Rows are points. Examples show where two turns around zero, p and q, send a point. Where does a point land after both, in the order given? Backwards means that the second turn is done in reverse. Each puzzle has new turns, and all numbers are rounded.

Turn p:
[ 29 -48  14] -> [57 -4 -7]
[-18 -20 -39] -> [  1 -25  40]
[ 27 -16  -3] -> [ 24 -17 -12]
[-30  36  16] -> [-40  30   0]
[-8 48 12] -> [-43  15 -21]
Turn q:
[-34 -12  19] -> [ -6  18 -36]
[ 31 -20  45] -> [  8 -51 -27]
[-13  32 -24] -> [-22  24  26]
[ 35 -33 -28] -> [ 49 -14  22]
[-19  33 -12] -> [-30  22  15]
Where do these land?
q, then p: [-17 -10  61] -> [ -4 -41  50]
q, then p: [18 17  1] -> [14 19  8]
p, then q: [-34   0 -25] -> [-16  -5 -39]
p, then q: [ 34  -7 -37] -> [ 49  -5 -13]

Turn p:
[ 25   1 -26   1] -> [ -7  22 -14  24]
[-8 57 70 -8] -> [-26 -46 -32 -66]
[ 30 -29  -6   0] -> [-3 41  8  3]
[-29 -12 -18 -15] -> [ 33 -11  10  14]
[-19 -17 -21  21] -> [ 3 -6 28 26]
Turn q:
[-10 -14  26 -17] -> [ 10 -24 -13  20]
[37 -5 15 29] -> [-47   9 -12   6]
[-12  31 -12  -4] -> [  9   0  32 -11]
[ 57 -10  -7 -19] -> [-17  42  -7  40]
[-72  -2 -22  10] -> [ 46 -27   0 -54]
Where do these land?
q, then p: [-6 12 -8 63] -> [ 59 -19  -9 -16]
p, then q: [-32 -27   4 -40] -> [-27  24  -2  45]
q, then p: [ 22 -14  -1   7] -> [  0 -20  -3  18]
q, then p: [ 76  28 -10  13] -> [-16 -80   1 -12]
q, then p: [-23 -17   7 -21] -> [-10  32   3  13]
p, then q: [-8 19 23 16] -> [ 27 -10 -19   3]
p, then q: [-29  -1 -14 -38] -> [-25  37 -14  18]

Turn p:
[ 13  -1 -53   0] -> [ 20  20   8 -46]
[-19  40  23  27] -> [-48  22   0  22]
[-29   3  16   7] -> [-30 -15  -1   7]
[  6 -30  20 -17] -> [ 21 -30  -8  16]
[  6 -14  31 -40] -> [ 23 -31  16  33]
[ 24   1 -38  22] -> [ 15  33 -14 -32]
Turn q:
[ -8   2 -28  34] -> [-15  -1  42   1]
[  4  45   3 -23] -> [37 14 -6 32]
[ 21 -10 -11  35] -> [-38  -3  17  11]
[-18 -42   1 -11] -> [ -8  -4 -10 -45]
[  2 -37 -29 -29] -> [-10  37  -9 -39]
[16 36 35 19] -> [  5 -29  -9  47]
[-17   7  29 -26] -> [ 31 -14 -25  -6]
Where do these land?
p, then q backwards: [-10 -27  -6  -1] -> [-16 -12  22   0]
q, then p: [  4   7  20 -40] -> [ 22  30   6 -26]
q, then p: [-8 76 -7 -2] -> [  8  46 -53  30]
q, then p: [ 33 -31  -9  15] -> [-38 -18  19 -15]
p, then q backwards: [-12 -13  19   5] -> [10 -1 22 10]
q, then p backwards: [-11  20  27  22] -> [ -8 -21  24 -26]
q, then p: [  4 -32 -45   1] -> [-25  -9  42  24]
